Each row of a before or after table is a point. The points were changed in one or more steps. Then noise was added and the rows were shuffled. The steps act on columns, c1 being the first. What was done? A step turns or swaps two columns, mirrors them in a line or flattens them onto one, adds a multiple of one to another, or multiplies or shifts one. Angles are multiples of 10 degrees, from the lower column toward the higher: turns from -170 to 170, lines from 10 to 170 but not 90. Use the fewest steps. Two steps may share a column if one is a turn and the other turns, adds or multiplies; they go together, in the order done. Otherwise the lowest column goes first.

Before (11 x 2):
[[-42  12]
 [-13   8]
 [ 56  47]
 [-38  15]
 [-55 -42]
 [ 28  61]
 [ 60  50]
 [-17   3]
 [ 14  27]
 [ 53 -58]
 [ 41  47]]
After (11 x 2):
[[  4 -17]
 [ 12 -38]
 [ 45  57]
 [ 30  13]
 [ 12 -36]
 [ 49  59]
 [ 48  41]
 [ 60  25]
 [  7 -13]
 [-56  56]
 [-45 -56]]
Steps: swap c1 and c2

Before, 13 rows:
[[ -9 -58 -21  40  93  -5]
 [-22 -54 -37  71 -64  -1]
 [ 44 -34  49 -11  14 -36]
 [  8  -2 -65 -42  26  33]
 [-37 -53   6  22 -29 -32]
 [ 45  20   3 -27 -52   6]
 [ 31 -53   1  22   0  -7]
 [ 38 -57 -47 -44 -33  18]
 [ 49  38 -69 -44  46 -67]
 [ 64  18 -36 -45 -26  11]
 [  0 -26 -46 -84  51 -74]
 [-64 -60 -40 -24 -18   7]
 [ 13 -29 -22  22 -19 -19]]
After (13 x 6):
[[ 10 -33 -27  34 -18 -21]
 [  7   1 -67 -36  27  33]
 [ -8 -60 -20  51  90  -8]
 [ 63  19 -39 -38 -29  14]
 [ -4 -24 -45 -75  52 -73]
 [-22 -53 -40  83 -62   1]
 [-66 -60 -41 -14 -17   6]
 [ 28 -52   0  38   0  -9]
 [ 44  21   4 -15 -51   6]
 [ 35 -60 -46 -37 -33  23]
 [ 50  34 -72 -33  45 -65]
 [ 42 -35  52   2  14 -34]
 [-31 -53   5  31 -30 -34]]
Steps: shift c4 by 10

Before (14 x 11):
[[-21  61 -24  -8   6 -25  -1   4 -18  42  91]
 [  4  80 -24  20  30 -10  -7   9 -19  57 -38]
 [  1 -32  59  -4  -4 -28  -2  44 -25  40 -13]
 [-17  -3 -25  -2  29 -32  26  55 -25 -31 -45]
 [-15  -6  17 -24  63 -10  12 -16 -10  28 -14]
 [-10 -27  68  14  21 -25 121  45 -29  62  45]
 [-37  18 -16 -29  41 -26  -3  53  98  38  73]
 [-31  -7  -7  29  25  27  11  50  -6   3  20]
 [ -1  31 -30 -10  45 -26   7  60   9  67 -38]
 [  4 -12 -13 -13 -16  94  31  22  -6 -27 -27]
 [ -2 -31 -25  30  19   1  18  31  36  34 -12]
 [-12 -27 -16   3  -4  37  22   6 -28  64 -42]
 [-47   6  14   0   0  -9  10  27  20  54 -21]
 [  4  10  -2 -21  23 -31  35  43  99  30 -43]]
After (14 x 11):
[[ 17   2 -18  31  20  32  33  17  36   8 -11]
 [ 28 -32  -8  -3  28   3  56  25 -27 -12 -46]
 [  0 -10  24 -25  66   5 -16  11  -9  35 -15]
 [ 38 -26  12 -29  41 -18  54  -2 100 -32  73]
 [ 21 -28 -22 -12  43 -32  60   6   9  61 -38]
 [  5  93 -14 -12 -16  11  22  30  -6 -22 -28]
 [ 27  -9  41   0   0  -4  27  13  20  42 -21]
 [ 29  26  16  28  25   8  50  10  -7   7  20]
 [-40 -30  45  -3  -3  34  44  -3 -26  59 -10]
 [ 19  38  -1   3  -4  26   5  22 -26  85 -42]
 [-36 -22  57  15  22  28  45 119 -29  82  46]
 [ 33 -25  -4  -8   6 -60   3  -2 -19  57  93]
 [ 12  -8 -23  20  29 -81   9  -6 -18  71 -38]
 [ -1 -31  -4 -22  25 -11  43  35  99 -40 -43]]
Steps: mirror c1 and c3 in the line at 110 degrees; turn c2 and c6 by -90 degrees; swap c7 and c8; add -0.7 times c9 to c10

Before, 11 rows:
[[ 17 -24  -1 -17   9   9  55  52  85  -9 -21 -15  64   2]
 [  5   1  -2  31  45 -44 -39 -82 -77  44 -48 -30 -18  56]
 [ 84 -15  18 -20 -13   2  17 -17  65  -2 -74  39  -8 -12]
 [-29 -14  41  40  36 -71 -43   0 -66 -16   2 -53 -85  12]
 [112  48  12 -11 -31 -12  58  14 103 -29 -45 -42  54  17]
 [-64  86  16   7  33  21   7  13  49 -28   2  24 -23  21]
 [-18   8  11 -26  43 -67 -65 -10 -68 -34 -47  -2  18   9]
 [-14 -10  28  10 -26 -12  -2 -34 -67 -44 -18 -30 -23  55]
 [ 92  29 -60  12  11  11  98 -14  45 -44 -80 -12   9   5]
 [ -1  34  85   3  55  14  40  25   1 -25  -8   4  15  -8]
 [ 38  38   5 -43 -27 -16  76   6  37  25 -82 -15   2 -16]]
After (11 x 14):
[[ 83 -15  18 -21 -18 -74 -12 -17  64  -1   1  39  -9 -13]
 [111  49  11 -10 -49 -44 -44  16 102   0 -12 -43  55  17]
 [-19   8  10 -25  61 -49  46 -10 -67  -1 -66  -2  18   9]
 [-65  86  15   7  31   2 -16  13  49  -1  20  23 -22  20]
 [-29 -14  41  40  50   2  27   1 -67   1 -70 -53 -86  12]
 [-16  -9  29   9 -24 -18   9 -34 -66  -1 -13 -29 -24  54]
 [  5   0  -3  32  56 -46  21 -83 -78  -1 -44 -31 -19  54]
 [ 92  29 -61  11 -23 -81 -96 -12  47  -2  13 -11   8   5]
 [ -1  34  85   3  37  -7 -55  25   0   2  12   4  15  -9]
 [ 38  38   5 -44 -51 -82 -63   5  36  -1 -14 -14   2 -17]
 [ 18 -26  -1 -17  -9 -22 -54  52  86   1   9 -15  65   1]]
Steps: mirror c5 and c7 in the line at 170 degrees; swap c6 and c11; multiply c10 by 0

Before:
[[ -30   37   53  -10   34   49   35   73  -43   19  -42  -33   21   44
   -22   43    6   48   -7  -27   62  -38  -66 -119]
 [ -39   14  -22   -4   12   12  -45   -2   33   24  -64   -3   23  -13
   -20   58  -90  -19  -75   -5   19   64   81  -15]
 [ -83  -26  -51   11  -18   31   32   96  -51  -21  -39   54    7  -39
    51  -23   31    3   22  -25  -67  -42  -19   43]
 [  14  -45  -14  -49   10  -10   43   77  -26   -9  -45   12   -9  -15
   -60   54   26  -10   73  -32   32  -32  -67   65]
 [  37   40    7  -74  -28   28  -24  -11   -2  -32  -16   41  -24   28
   -57    7  -22   11  -29   48   -4  -62   28  -57]
 [ -34   21  103   15  -30   32  -61   23   56   18   96   -3  -40  -47
   -37   73  -17   14   26    1   11  -52   27   45]
 [  50   25   78    8   51  -40  -13   -4   30    3  -85  -55  -51  -17
   -63  -30  -36  -48  -39    9  -22   -2  -35  -40]
 [  48   14   -3  -38   40  -33  -10   34   -3  -25   21  -33   -2  -21
    20   -5   40   22  -51  -25  -21   -4  -34  -59]
 [ -11    6   67  -51   -1  -67  -11  -33   61   15  -20  -19  -66   29
   -40    8  -35  -28  -24    3   36   36  -50  -13]]
After:
[[ -11    8   67  -50   -1  -70  -11  -53   -2   14  -21  -20  -66   30
   -40  -63  -33  -27  -25    3   34  -30  -34  -15]
 [ -82    9  -54   11  -20   31   33   84  -19  -22  -39   55    6  -41
    48   50   25   -1   20  -24  -66   49  -52   43]
 [  48  -17   -5  -39   42  -34   -7   20   -7  -27   22  -31   -4  -20
    22    5   43   26  -53  -26  -20    2  -43  -61]
 [ -33  -37  102   15  -31   31  -63   35   66   16   96   -3  -40  -50
   -39  -64  -15   15   27   -1    9   38   17   45]
 [ -36   10  -19   -8    8   12  -48   25   50   20  -63   -4   23   -9
   -23  -46  -88  -16  -74   -3   18  -64   77  -18]
 [  38  -62    8  -75  -29   28  -25    2    6  -31  -16   36  -20   28
   -58    0  -20   10  -26   47   -7   43   35  -56]
 [ -31  -49   57  -10   37   46   33   47   51   21  -41  -31   21   45
   -24   33    9   49   -7  -28   65   23  -86 -123]
 [  50  -23   78   10   53  -39  -12  -19  -36    9  -88  -53  -54  -17
   -60  -29  -35  -52  -37    6  -22  -10  -34  -36]
 [  12   34  -14  -47    6  -12   46   52   59   -7  -44   17  -10  -15
   -58   20   24   -9   72  -29   33   44  -92   65]]
Steps: turn c2 and c22 by -160 degrees; turn c8 and c23 by -20 degrees; turn c9 and c16 by -100 degrees

Before (12 x 64):
[[   1  -21   22  -13   11   22  -22    2    4   -4    9  -22   -6   -2
    17   -7   28    3  -39   10   28   18   17   10   26   -6  -18  -11
    26  -26   21   32   12    0    2  -23   -8  -11   -7   47  -30   26
    32   26  -28  -10   10  -11    8  -29   27  -23   -3    6   -6    8
   -30   -3   44   -9   11   12    7   -4]
 [   3  -12   41  -16   -6    8   38  -11  -13  -24  -31   17   12  -24
   -27    4  -20   13   25   21   -2  -17  -25   14    8    0   22   15
     7  -38   18   -9   -5   14    2   26   24   22    3   13  -26   15
    32   -9  -23   -6  -35   28    8   14   18  -16   27   18   -7   14
   -26   18   13    8   54   -8    1    3]
 [  22   -3  -10    0   18   25  -15  -66  -19  -18    3  -17   -1   12
    -5    2  -25    8    2  -22   26   -7   23   18   -3  -11   10  -12
    13  -32   21   -3   12   25  -36   83    0   29   -8   47   12   14
    32   57  -16  -22  -21   21   17  -21   27   -2    1   16  -19   15
   -26    9    1   -6   -6   -7    2    4]
 [  -7   -9   -5  -35  -27  -12   10   12   -3  -24   15   49   -6  -19
    23    2  -16  -14   11   15  -56  -17   18  -12   -4    7   17  -16
   -10  -44   15   -9  -39   15  -27   -4   11   13    4   45    6   27
     8   21   67   -1  -41  -36    7  -21   19   -4   53   18    5  -12
    12    2   17   -6   -6   -7    6   -5]
 [  16  -12  -11  -34   14  -10  -35  -14  -11  -30   -4  -24   -8  -38
    13    5   10   24   28   19  -14   28   14   11   35  -10   23  -21
    -9  -35    8   -3    6   22    4  -24   -6    8    6   42    0   29
     2   -5  -22  -17  -29  -52   19    8  -78    4   39  -47    1  -24
   -30    9  -10   24   -4   22  -20  -27]
 [  20   74   -9   -9    9  -11   28   14   69  -11    0    3   26    5
   -19  -29  -32   30   22  -10   22  -17   28    5   21   -7    3  -13
   -15  -18   12   -7   -9    0   14   -3   34  -17    4 -121  -39   -4
    29  -16   19  -12  -36   25  -56  -12   23   -5   -1   21   -9  -28
    -8   -6    7   24   14   14    9   -8]
 [  -9  -23   -8  -27   21    1  -28    1   28   38    4   21    2   13
     8  -33  -12   -5   -5   21   32  -15    0   16   17   15   12    1
   -21   -5   20   62  -13   18  -26   -2   -9   13  -72   47    4   29
   -66  -16  -30  -20  -31  -25    1    0  -25   -5    3  -12   -3    8
   -32  -91    1    3   18   12    0  -11]
 [   2  -10   29  -17   14  -12  -24   10   -2   25   14  -30   -3   11
    25    6  -10   -1  -67    4   14   68   -4    2   27  -17  -63  -18
   -22   23   12   -7   12   25   12  -19   -9   11    7  -40   -4   17
    25   -5  -11  -20    7   15    9    5    6    1   15  -46  -10  -14
   -32  -18   -8   19   -7  -17   -3   -8]
 [   9  -11   15   44   17    8  -36    7    2  -27   11  -26   -9    7
    16    5   -7  -12    9   10   27   12    3    9   28  -18  -11  -10
     1  -42    8   -9  -42   24    9  -24    1   25    6   15   -6    7
    18   33   -8   -9  -44   24   18   -9   -1   -3    6   18  -51    5
   -25    8   -5   92    5   28  -70  -19]
 [  -2  -21   -2  -41   19   -4  -28  -18   17   17   11  -29   -1   10
    20   -9  -16    7   17    3   29   15   -3   14   32  -18   16   -3
   -10  -25  -29   -7   13    2    4   12   -6   18  -22  -32    5   31
     9   18  -20  -23   30    8   12    6    2  -57   14   -3   -1    0
    25   17    8    6   25   16   -3   -2]
 [  10    5   -4  -41   20   13  -10    7    4  -28    3  -18   15    2
    -6    6  -10    7   23   -6   23  -11   19  -50   28   -1   20  -16
   -11  -33   19  -12    3    6    7  -12    4   20  -28    7    7   17
    28  -10   14  -11   -4   32   15    7   16    2    1    6   -8   14
    11   20    2   11   -6  -23    9    2]
 [  18  -25  -10  -39   18   26  -36    5   16  -28   13  -16    1  -12
     4  -16  -10  -11   -6   10   28   10   -2   10  -22  -16   30  -11
   -21   -4   19   -8   12   -1   13   -9   69  -19   -9   37    9   13
   -47   57   -7   76  -36   23   14    5   27  -13   22   18    0   17
    12   18  -11   -7   -3   14  -68  -17]]
After:
[[  -9  -24   -8  -25   20    2  -90   -1   30   37    4   22    1   13
     8  -34  -13   -6   -4   22   30  -13    1   15   17   16   10    1
   -22   -5   19   59  -12   19  -27   -3   -9   12  -72   48    3   27
   -64  -15  -31  -21  -32  -27    1   -3  -26   -4    4  -12   -1    9
   -34  -29    1    3   20   14    0  -11]
 [   9  -11   15   43   15    6    8    9   -1  -26   11  -27   -8    8
    16    6   -6  -12    8    8   28   13    3    9   30  -19  -10  -10
     1  -42   11   -7  -42   24    9  -21    1   27    8   15   -6    7
    17   32   -9   -9  -45   25   18  -11   -2   -2    5   17  -48    6
   -26  -35   -5   93    7   27  -70  -21]
 [  -7   -9   -3  -34  -27  -12    2   12   -3  -25   15   50   -7  -19
    23    1  -18  -13   11   13  -57  -15   17  -12   -4    8   16  -18
    -9  -45   16   -7  -40   15  -28   -4    9   13    6   42    7   25
     9   22   66   -2  -41  -35    7  -20   19   -3   54   18    5  -11
    12    9   19   -5   -5   -7    8   -5]
 [  17  -26  -10  -40   17   28   19    6   17  -29   14  -16    1  -10
     6  -17  -11  -11   -5   11   26    9   -3   10  -22  -16   29  -10
   -22   -3   20   -8   13   -1   12  -11   70  -18   -9   38   11   12
   -48   58   -7   78  -35   23   14    6   26  -12   21   20    2   18
    12  -36  -11   -7   -3   14  -68  -17]
 [  19   75  -11   -9    7  -12   -7   15   70  -12   -1    3   25    3
   -19  -30  -31   29   22  -10   22  -18   27    6   20   -6    3  -12
   -17  -17   14   -6   -8   -1   14   -5   35  -18    5 -120  -38   -4
    31  -16   19  -14  -38   25  -56  -11   26   -6   -1   21  -10  -28
    -7   30    7   23   11   14    7   -9]
 [  11    7   -4  -42   20   14   21    7    6  -30    4  -17   15    1
    -6    6   -9    8   21   -6   22  -12   18  -51   29   -3   19  -18
   -11  -35   19  -14    3    7    6  -12    3   19  -28    6    8   18
    27  -10   13  -12   -4   33   14    8   17    2    1    5   -9   14
    10  -10    2   10   -7  -24   11    2]
 [  22   -2  -11    0   19   24    8  -66  -20  -18    2  -17    0   12
    -5    3  -26    8    2  -22   27   -7   23   19   -3  -12    9  -12
    14  -30   22   -3   11   26  -33   83    1   30   -8   48   12   12
    30   57  -17  -20  -20   22   16  -21   27   -2   -1   16  -20   14
   -25  -15    2   -5   -7   -8    2    4]
 [  16  -12   -9  -33   16   -9    9  -16  -12  -29   -4  -22   -8  -37
    11    5    8   26   29   17  -14   29   14   11   34  -11   24  -21
    -8  -34    7   -4    6   22    5  -24   -5    6    5   41   -2   27
     2   -6  -22  -18  -27  -53   18    7  -77    5   38  -48    0  -25
   -31  -35  -11   26   -2   24  -22  -27]
 [   1  -10   28  -17   16  -11  -18   10   -3   24   13  -33   -2   13
    25    5   -8    0  -67    4   15   70   -4    3   27  -17  -65  -20
   -22   21   11   -7   10   26   12  -18  -10   10    7  -39   -4   17
    22   -5  -10  -20   10   14    8    4    6    1   14  -45  -12  -17
   -34  -24   -9   21   -8  -16   -4   -9]
 [   2  -21   23  -13   11   23   -3    5    3   -4   11  -21   -6   -2
    18   -9   28    3  -39    9   28   17   16    9   26   -3  -18  -12
    26  -26   21   32   14   -1    4  -23   -8  -12   -7   48  -27   26
    32   28  -30  -12   12   -8   10  -30   26  -24   -2    7   -6    9
   -32  -22   43   -7   12   12    6   -4]
 [   5  -14   41  -17   -9    6   20  -11  -10  -25  -30   15   11  -25
   -26    5  -21   14   24   22   -4  -17  -25   15    8    0   24   12
     8  -39   17   -9   -7   15    4   25   24   23    0   13  -25   12
    32   -9  -23   -6  -33   30    9   15   17  -16   28   20   -7   15
   -26   37   11    7   53   -9    1    4]
 [  -3  -19   -5  -41   19   -6   18  -21   16   19   10  -30   -1   10
    19  -10  -15   10   18    2   30   16   -2   14   32  -18   16   -4
   -11  -24  -28   -6   15    3    5   11   -3   16  -23  -33    3   31
    10   18  -18  -23   29   10   12    5    2  -56   14   -1    0    0
    25  -31    7    6   23   17   -2   -2]]
Steps: swap c7 and c58

Before, 10 rows:
[[ 30 -23  30 -61 -48  11 -44 -23  12 -29  30 -13 -32  28   2 -27 -98  13
  -51   8  46 -57 -18  42 -49 -44  70  62  20  61  56 -29 -25 -51 -27  49
   87 -43   5   5  19 -33 -59  12   4  -7   1 -36 -21  45 -52 -58 -79 -41
   33 -53  12  47  31  22  67   1 -20  17]
 [ -3  54  18 -64 -32 -39  54 -79  48 -19  50  94 -49  -1 -27 -17 -34 -45
    8  16 -27  58  -6  -6   3 -26  -8  73 -27 -44  12  45 -46  24 102  58
   -2 -21  11 -52  74  46  63 -24  -9  19 -20 -10  46  32   7 -44 -37 -63
   22  52  45  35  33  16  24  -6 -71 -15]
 [ 27 -34  -7   0 -84   8  51  -9  67   4 -53 -22 -41  60 -42  57  14  17
  -21  18  20  -5  32 -29  -1 -10  38  60 -16 -46 -32  65  36 -38   5 -51
   15  36  -3 -21  11 -82 -70  56  50 -37  25  12 -31  44 -31  58 -24  38
   -4 -34 -15 -37  32 -10  53   2 -25 -46]
 [ 12  50  -4 -10 -74  16  25 -36 -62   9 -39  83 -28  61  23 -17 -20  70
   29  44  35 -42 -23 -57  25 -41 -38  59  17   2  75  42 -66  21  16 -70
  -13 -65  -5 -41  30 -32  39  81  20 -13  30  70 -40 -11 -48 -39  40  12
   22   8 -56 -43  27 -28 -59  -9  49   5]
 [-33 -23  -8 -15  20  34 -44 -43 -13 -18   2  83  33 -24   4 -34 -60  15
   15 -53 -51  52  53  43 -34 -32 -22  66  45 -51 -22  41 -52  63  37  -7
  -12 -76 -29 -52  39  45 -58   5 -44 -50  37  41  93  27 -12  64  15  -3
  -10 -53  20 -44 -63  37  32  -2  52  49]
 [ -2  43 -10  -7  20 -24 -29 -78  18 -58 -55 -20  -9 -35 -36 -68   2  58
  -66 -55  16 -38  30  67  19  17  77  -8  40 -34 -30  66  36 -45  -3  55
    1 -18 -35  26   1 -70  38  94  -8 -14 -24  11 -29 -54   6   2  43 -52
    7 -52  26 -32  24 -52 -34  -6  -4  56]
 [-24   2 -15 -15 -36 -84 -72 -70  18 -51 -21 -30  23   3   6 -53 -16 -12
    2  33 -22  20 -12  42  11  43  25  93   7 -24   8   7  36   9  35  34
  -13 -30  31  63   9 -44 -20   1   3  16 -66 -30  68 -31  38 -69 -33 -48
    5  57 -15  44  40 -73  56 -28 -17  26]
 [-44  27   5  13  36  14 -40 -14  38  67  64  74  65  74  62 -43 -96   6
   36   0 -30  -8 -47 -28 -45   9 -15  19  43  10 -53  42  32  11  53   9
  -36  34 -21  72  11 -52 -48  68   7 -23  24  34  19  44  53 -21 -50  55
  -29  25 -64  62 -47 -47 -23   1 -12 -21]
 [ 75  33  55   6 -50 -60 -37 -90  19  15  -9  33  16   3  65  62 -12  43
   38  20  11  39  57  44  21  52 -18 -29  63  42  51 -30 -11 -50  35   5
  -16  12  22  44   1  22  19  26   2  59 -37   4  34  34 -30  30 -43 -65
  -93  -1 -33  33 -69 -40  33  25   4  59]
 [ 31 -20 -43  36   7 -55 -30 -11   3  23   8  71 -55 -52 -33  23 -35 -46
  -39 -51  11 -63  -6  10  31 -15 -38 -27   9 -30  32  -9  13  25  84 -57
   71 -46 -41 -21 -19  39 -11  52  39  11  -2  66  84 -31  11 -65 -61  16
   10  -2 -67  27 -68  -8  28  15  50 -54]]
After (10 x 64):
[[ 74  33  58   7 -54 -57 -37 -90  18  15 -13  31  16   2  61  62 -17  44
   42  24  11  38  61  60  22  51 -19  28  65  44  54 -28 -14  33  30   2
   17   8  18  48   1  26 -49  27   5  57 -35   0  71  37 -29  32 -15 -68
  -94   0 -34  32   2 -39  34  25   5  62]
 [-25   5  -7 -17 -35 -83 -69 -74  18 -53 -17 -33  25   9   8 -55 -18 -14
    0  32 -19  21 -13  35  13  44  24  52   7 -21  14   9  37 -21 -86  37
   17 -30  29  61   9 -44 -30   0  -1  15 -67 -30 -20 -34  41 -68  27 -51
    9  58 -12  46  57 -70  52 -27 -18  27]
 [ 11  46  -6 -11 -73  22  24 -38 -63   8 -36  83 -33  60  26 -20 -18  73
   29  46  36 -39 -23 -63  26 -40 -36  26  17   7  77  43 -67  -1 -54 -62
   17 -63  -1 -36  26 -33  34  81  18 -15  26  68 -39  -7 -47 -43 -41  15
   24   8 -60 -46 -17 -28 -58  -8  49   4]
 [-33 -22  -4 -16  23  34 -43 -41 -14 -16   2  85  33 -27   5 -37 -59  16
   17 -54 -52  54  50  15 -34 -34 -20  48  45 -47 -25  45 -51 -72 -56 -18
   19 -76 -29 -57  38  45  23   3 -48 -50  36  40  85  27 -14  62  56  -3
   -8 -53  19 -43  41  38  31  -3  49  47]
 [ 31 -17 -43  34   5 -54 -30 -10   5  24   2  69 -58 -56 -37  27 -38 -48
  -37 -50  13 -61  -4  -2  33 -16 -37  77  10 -33  31 -12  10 -26  43 -42
  102 -44 -40 -21 -20  42 -56  55  34  15  -2  65  85 -29  15 -62  16  18
   12  -5 -67  28  34  -7  26  16  49 -54]
 [-45  28   4  11  36  19 -38 -19  37  64  67  74  62  72  61 -43 -96   4
   35   1 -35  -7 -46 -33 -47   9 -17  57  45  13 -53  43  37   0 -11   9
   -5  32 -20  70  12 -54 -43  69   8 -23  25  36  49  48  51 -20  56  55
  -34  24 -62  63  -1 -46 -21   3 -12 -23]
 [ 31 -35 -10  -1 -82   9  54  -4  65   9 -57 -23 -38  60 -42  59  18  17
  -20  19  17  -4  34 -13  -3 -12  38  18 -16 -46 -31  63  39  45 -57 -37
   44  36  -1 -21  10 -80 -11  57  50 -38  25  14 -38  45 -31  56  69  41
   -5 -39 -14 -40 -10 -14  57   0 -25 -46]
 [ 28 -23  29 -60 -49  10 -40 -21  12 -33  34  -9 -31  32   0 -25 -95  15
  -55   9  47 -58 -18  58 -47 -43  66 -16  18  59  55 -31 -24  31 -65  50
  120 -46  10   3  19 -33 -66   9   3  -4   3 -34 -36  43 -53 -60  72 -37
   36 -46  16  44  -4  21  65   1 -21  18]
 [  0  55  15 -64 -36 -36  53 -79  51 -20  47  94 -52  -2 -30 -15 -32 -48
    6  20 -26  56 -10 -13   3 -25  -9 111 -24 -43  13  44 -46 -22 -58  56
   26 -21  10 -56  73  44 -48 -23 -11  20 -19 -11 -22  33   5 -46 -54 -63
   21  50  46  37  43  14  24  -6 -70 -16]
 [  1  45 -15  -6  18 -26 -32 -77  20 -54 -54 -20  -6 -37 -37 -67   1  61
  -61 -54  20 -34  30  76  21  14  76  -1  37 -33 -30  67  35  19   7  54
   34 -15 -40  23   2 -68  32  94  -7 -14 -25   8 -26 -53   6   1 -46 -52
   12 -47  28 -33 -12 -52 -33  -4  -2  53]]
Steps: mirror c24 and c34 in the line at 170 degrees; turn c28 and c35 by -80 degrees; add 0.3 times c45 to c36; shift c37 by 30; turn c43 and c53 by -100 degrees; multiply c49 by 0.7; turn c49 and c59 by 70 degrees
